Each row is a point. Two turns around zero, p and q, are shown by what they do to some points. Write where each new point lands after one turn and then the other. Backwards means that the second turn is done in reverse. Each puzzle has new turns, and all numbers are rounded.

Turn p:
[-19   1  -2] -> [-17   6   6]
[-25  16  28] -> [-8 10 39]
[ 22 -20   2] -> [ 13 -24 -12]
[ 22   3 -27] -> [ 13   7 -32]
Turn q:
[-19  -4  -2] -> [-17  -1 -10]
[ 24   3 -17] -> [29 -7 -4]
[-26 -22  32] -> [-42  -5  20]
[ 13   0 -12] -> [16 -6 -4]
[-29  14   0] -> [-21  18 -17]
[37 10 -1] -> [35  3 14]
Where do these land?
q, then p: [14 13 14] -> [19  5 13]
p, then q: [10 10 14] -> [10  2 17]
q, then p: [-9 -5 25] -> [-10   3  25]
q, then p: [-11 -28 -48] -> [-25 -22 -46]
p, then q: [-1 29  5] -> [12 25 10]
q, then p: [ -2 -19 -10] -> [-12 -16  -9]

Turn p:
[ 14 -22  -1   4] -> [11 -7 -8 21]
[ -2  24  -5 -26] -> [  2   3 -10 -34]
[11 -6 -5 15] -> [ 2  9 -4 17]
[-30  21  -9  -2] -> [-29   2   7 -22]
[ -1 -35   8  12] -> [  3 -20   6  31]
[ 7 19 12 -3] -> [ 11  13   9 -14]
Turn q:
[  8   8 -27   0] -> [  3   7 -27  -8]
[-4 -7  2 23] -> [ 1 -6 -3 23]
[  3 -20  48  -6] -> [  4 -24  46   3]
[ -8  16  -2 -10] -> [-3 18  2 -8]
[-14 -14 -14   2] -> [-20  -5 -11   6]
[14 17 -7 -9] -> [ 14  11  -7 -16]
Where do these land?
p, then q backwards: [ 7 -2 27  8] -> [ 7  8 26  6]
q, then p: [-16  -7 -18  23] -> [-29  12  -1  14]
q, then p: [  4  16  21 -23] -> [ 25  -4  11 -22]
p, then q: [  4  15 -11 -17] -> [ -7   7  -9 -22]
q, then p: [-13 -30 -12  18] -> [-28 -10   3  25]
p, then q: [14  8 -7 -8] -> [  5   6 -13 -12]

Turn p:
[ 48  23  10  -3   0 -22] -> [ 41  17 -16  21   6 -27]
[ -8  22  12  -8 -17  11] -> [ -5  23   3  -3 -24  -4]
[-14   4  16  -7  11  11] -> [-10  19   7 -12   5   9]
[ 11 -18 -25  15   9   7] -> [  5 -27  -7  12   8  19]
[-39   6  -1   1   2   0] -> [-37   4   1 -12  -3   0]
[-14 -21  13  32 -28   3] -> [-17 -16  40  19 -12  -3]
[ 17 -16 -26 -30  23 -10] -> [ 23 -21 -27 -26  19   5]
Turn q:
[  2 -31   2  33  32 -12] -> [-10 -25  28  31  19 -20]
[-44  -2  18  -3  -1 -17] -> [-29  15  32 -22  -3   1]
[ 23  22  26  -3 -14  -1] -> [ 32  21   5   5 -14  14]
[  6  31 -12 -10 -16  27] -> [  6  16 -36  -4  -3  25]
[ 15  -4 -21   3 -11  -7] -> [  2  -7 -18   8 -14 -15]
[-10 -17 -23 -18 -14  25] -> [-13 -26 -25 -22  -3  10]
[  8   2  10  -1  24 -15] -> [ 12   8  15   5  17 -16]
Where do these land?
q, then p: [ 25   2  27 -34  21 -13] -> [ 46  18 -12  -2  19 -13]
q, then p: [ 11  -2  22  -4 -11 -20] -> [ 20  12  11   7 -10 -18]
p, then q: [  2  33 -14 -10  28 -15] -> [-19  12 -33   5  16 -23]
p, then q: [ 20 -25  13 -14  17 -20] -> [ 31  -5   9   0  23 -22]
q, then p: [  0  -3 -16  28 -20  18] -> [-21 -22  12  13 -16  17]
p, then q: [-10  18 -14   5   4  24] -> [-19   0 -20   1  -3  21]
p, then q backwards: [-32 -10  -3  29 -13  19] -> [-31 -16   8  32 -12   6]
q, then p: [-17 -13 -16   0 -26   7] -> [-15 -18   9 -19 -22   2]

Turn p:
[ -4 -26  -8  -8 -28 -26   6 -12] -> [-32 -12  14  -8 -20 -22  12  -1]
[11  3 10  3 16  4 10 29] -> [23 -9  0 -1 11 11  4 24]
[-34   5 -10 -11  25  22  13  -9] -> [ -5   8 -33  -8  30   8  15 -18]
[ 7 10 26  9  3 23 -9 -2] -> [ 12   4  10  -4  14  19 -26  -5]
[-27  30 -11  19   9  26  28  -5] -> [  5  18 -23  -8   7  43  22 -20]
[41 10 14  2 27 26 11 -6] -> [ 49 -19   1  -8   7  10 -17 -14]
[ 26  -5   4  10  14  25 -21  14] -> [ 21 -18  -4  20   7  10 -30   7]
[ 20   9  25  11  28  -6 -12  -3] -> [ 33   5  22  12  18  -4 -10  -3]
[ -1   7 -26 -13 -25 -33 -16  -9] -> [-18  19  -2   8 -36 -30   5   2]
[-22 -31 -19   3 -29 -34  -3  -2] -> [-48  -6  11  11 -18 -19  23   7]
[-16 -10  -4 -26 -39 -27  -5   4] -> [-39  10   4 -17 -20 -25   3  19]
Turn q:
[ 14 -10  13  -4 -36  17  -2  10] -> [ 23 -18  18 -18 -23  11   2   1]
[ 20  32  11  31  -3 -15 -14  10] -> [ 16  18  16  20  -9 -10 -24 -32]
[-22   7  -8  16  16  11 -15 -17] -> [-35  17  -4   3  -7   0 -13   3]
[ 16  22   0  19  -8  -8 -17 -36] -> [ -9  18 -11  -4 -20   0  -6 -43]
[ 13   0  -6 -24   7   5  -4  25] -> [ 22  -5  -1  -8  22  10 -13  13]
[-20 -27  21 -17 -16   1 -12   7] -> [-11 -27  27 -23   5  -3  10  10]
[-14  25  10 -32  11  29  22 -19] -> [ -1  42  -4 -24   7  16  26  20]
[ 16 -31 -14  30  23 -29  26   1] -> [ -3 -26 -22  54   7  -2  13  -8]
[-24 -17 -27 -19   7 -12  17  20] -> [  0 -17 -18   2  20 -22   5  36]
Where do these land?
p, then q: [-18  -1  37   3  -9  -9 -29   8] -> [-12  24  35   4  21  -6 -18  -1]
q, then p: [ 19  25 -12 -19 -31  -9  -2 -17] -> [ 10   1 -11 -16 -33 -32  -6 -15]
q, then p: [ 11  31 -27 -15  18   9   5 -12] -> [ 20  19 -35  13 -20   0  -2  -4]
p, then q backwards: [ -1 -14  13  41   9 -12  -5  22] -> [  1 -21  27  12  22   9  17  24]
p, then q backwards: [-23  -9  15  21  -5  14   0  23] -> [ -3 -19   9  -8  32  21  -3   4]
p, then q: [-10 -13  -5  -6   9 -13  11  26] -> [12 -8  0 22 11 -7  5 22]
p, then q: [-28 -23  -5  23  -9  -4 -21   6] -> [-30   9  19  20 -12 -13  -2  20]
q, then p: [ 27  19 -28 -21  -4  23  34 -19] -> [ 22 -10 -41  -7 -44  11  -1   0]
q, then p backwards: [ 15  15  -1 -29   7  -6  25 -48] -> [-36  28 -22  -9  19   5  33 -12]
q, then p: [  8 -31  13   2  13   7 -17  11] -> [-11 -19   2   6  32   9 -14  -4]
